Each row of a before or after table is a point. The points were changed in one or more steps. Then noise was added and the rows were shuffled. The steps act on columns, c1 being the first. Write out the steps. A step turns or swaps two columns, mirrors them in a line or flattens them onto one, adds a multiple of one to another, or multiplies or shifts one. Angles are multiples of 10 degrees, from the lower column toward the higher: turns from -170 to 170, lines from 10 to 170 but not 90. Use the fewest steps. Two steps may share a column if one is a turn and the other turns, adds or multiplies; they go together, in the order done. Otherwise the lowest column goes first.

Before:
array([[ 26,  29],
       [ -8, -16],
       [-10, -29],
       [  1, -22],
       [ -2, -34],
       [ -1, -60],
       [ -9, -16],
       [-12, -59],
       [ -6,  -9],
       [ -4,   0],
       [-10,  33]])
After:
array([[ -1,  34],
       [-13, -32],
       [ 32,  30],
       [-13, -17],
       [-12, -17],
       [-19, -30],
       [ -4,   3],
       [ -9,  -9],
       [-29, -61],
       [ -5, -20],
       [-17, -58]])
Steps: add 0.3 times c2 to c1

Before:
array([[  0,   6, -17,  23],
       [ 30,  -2,   5, -10],
       [-10,  60,  16, -48],
       [-14,  -5, -10,  27],
       [ 13, -13, -15,  42],
       [  8, -15,  -7, -32],
       [ 58,   9,  20,   6],
       [-26, -38, -25,  22],
       [-18, -11, -32, -20],
       [ 28,  -6, -11,  -1],
       [ 24, -20,  13,  -4],
       [ 23,  57,  16,  23],
       [  8,  47,  33, -19],
       [ 24, -12,  27,  19]])
After:
array([[ 23,  -8,  19,  28],
       [-14, -41,  20, -27],
       [ 15,  -9,  40, -13],
       [-16, -13, -19, -35],
       [-20,  57, -48,  16],
       [-10,  -8,  28,  -9],
       [  1,  48, -18,  32],
       [ 30,   4,   1, -12],
       [ 14,  61,  24,  20],
       [ 27,   4, -11,   6],
       [ 57,  17,   6,  19],
       [ 27, -19,  -4,  13],
       [  0,   6,  21, -16],
       [ 10, -14, -34,  -4]])
Steps: turn c1 and c2 by 10 degrees; swap c3 and c4

Before:
array([[-14,  -1, -18,  24,  20, -18, -10, -17,   0],
       [ 11, -22,  23,   7,   1, -15,  21, -25, -16],
       [-39,  -5,  -6,  16,   9, -28,  -7,   4,   5],
       [-37,  -5,  -7,   7,  -6,  29,  31,   1,  10],
       [-44,  -1,  -1,  -6,  -6,  22,  -3,  -8,  15],
       [ -3,   5,   7,   2,  16, -30,  25, -32, -20],
       [-32, -17, -11, -18,  -6,  26,   4,  14,  -9],
       [-13, -11,  -6, -27, -19,  26,  20,  15,  18]])
After:
array([[  4, -59,  20,  12,  -9,  -6,   5, -25,   3],
       [-30, -13,   1, -33,  -3,   9,   2,  -8,   0],
       [-33,  -3,  -5, -18, -18,  12,  10,   1,  -2],
       [-40,   2,  -5, -13,  10, -12,  -6,   4,   0],
       [ -4, -44,   4,  -1,   1, -12,  -1, -32,   1],
       [-26, -27, -17,   9,  19,  -7, -11, -17,  -3],
       [-12,   4, -12, -34,  -6,  10,   4,  14,  -2],
       [  7,  11,  -3, -29, -23,  10,  13,  15,  -1]])
Steps: turn c1 and c4 by 40 degrees; add 1.5 times c8 to c2; flatten c3 and c9 onto the line at 10 degrees; flatten c5 and c7 onto the line at 150 degrees; multiply c6 by 0.4
